Every row gives one point. To make a cloud, some directions were put in groups of two or more. Within a group, all points are equally far from the middle, so they leave a hole (a ring in 2 directions, a hollow ball in 3). The other directions are filled evenly. Then the cloud was stretched, turned, moved and blurred a little. How many holes are there, and how many directions does each take, smallest first?

Cloud:
[[-0.39  0.67  0.04]
 [-0.23  0.73  0.29]
 [-0.17  0.57  0.63]
 [ 0.39  0.67 -0.24]
 [-0.55 -0.23  0.01]
 [-0.63  0.27 -0.19]
 [-0.57  0.33 -0.31]
 [-0.19  0.53  0.65]
 [ 0.34  0.12 -0.67]
 [-0.02 -0.42 -0.42]
 [ 0.15 -0.54 -0.08]
 [ 0.65 -0.33 -0.05]
 [ 0.24 -0.15  0.76]
 [ 0.32  0.63 -0.38]
 [ 0.62  0.61  0.11]
 [ 0.82  0.30  0.22]
 [-0.38  0.46 -0.45]
 [-0.12  0.67 -0.35]
 [-0.60 -0.11 -0.21]
 [ 0.59  0.10  0.68]
 [-0.63 -0.07 -0.12]
 [-0.02 -0.53  0.04]]
Holes: 1 (3)

Cloud (29 x 4):
[[-0.55  0.38  0.28  0.57]
 [-0.18  0.50  0.35 -0.29]
 [ 0.27 -0.70 -0.16  0.30]
 [-0.62 -0.80  0.18  0.21]
 [-0.12 -0.90  0.05  0.40]
 [ 0.15  0.65  0.42  0.20]
 [ 0.58  0.37 -0.10  0.02]
 [-0.23 -0.60  0.84  0.36]
 [ 0.49 -0.09  0.70  0.20]
 [ 0.28 -0.55 -0.20  0.48]
 [-0.07  0.44  0.50  0.69]
 [-0.41  0.32  0.53 -0.21]
 [-0.12  0.12  0.12 -0.64]
 [ 0.14 -0.58  0.10 -0.58]
 [ 0.42 -0.59 -0.19  0.21]
 [-0.73  0.09  0.53  0.13]
 [-0.31 -0.37 -0.34 -0.45]
 [-0.42 -0.91  0.06  0.19]
 [-0.73 -0.57  0.51  0.22]
 [-0.18  0.00 -0.35 -0.51]
 [-0.25  0.24  0.18  0.88]
 [ 0.41  0.58  0.25  0.08]
 [ 0.24 -0.60  0.16 -0.52]
 [ 0.04  0.61  0.49  0.37]
 [-0.58  0.28  0.07  0.62]
 [-0.20  0.60  0.48  0.40]
 [-0.28 -0.89 -0.12 -0.04]
 [ 0.24 -0.47  0.47 -0.48]
 [ 0.50 -0.59 -0.12  0.02]]
Holes: 2 (2, 2)
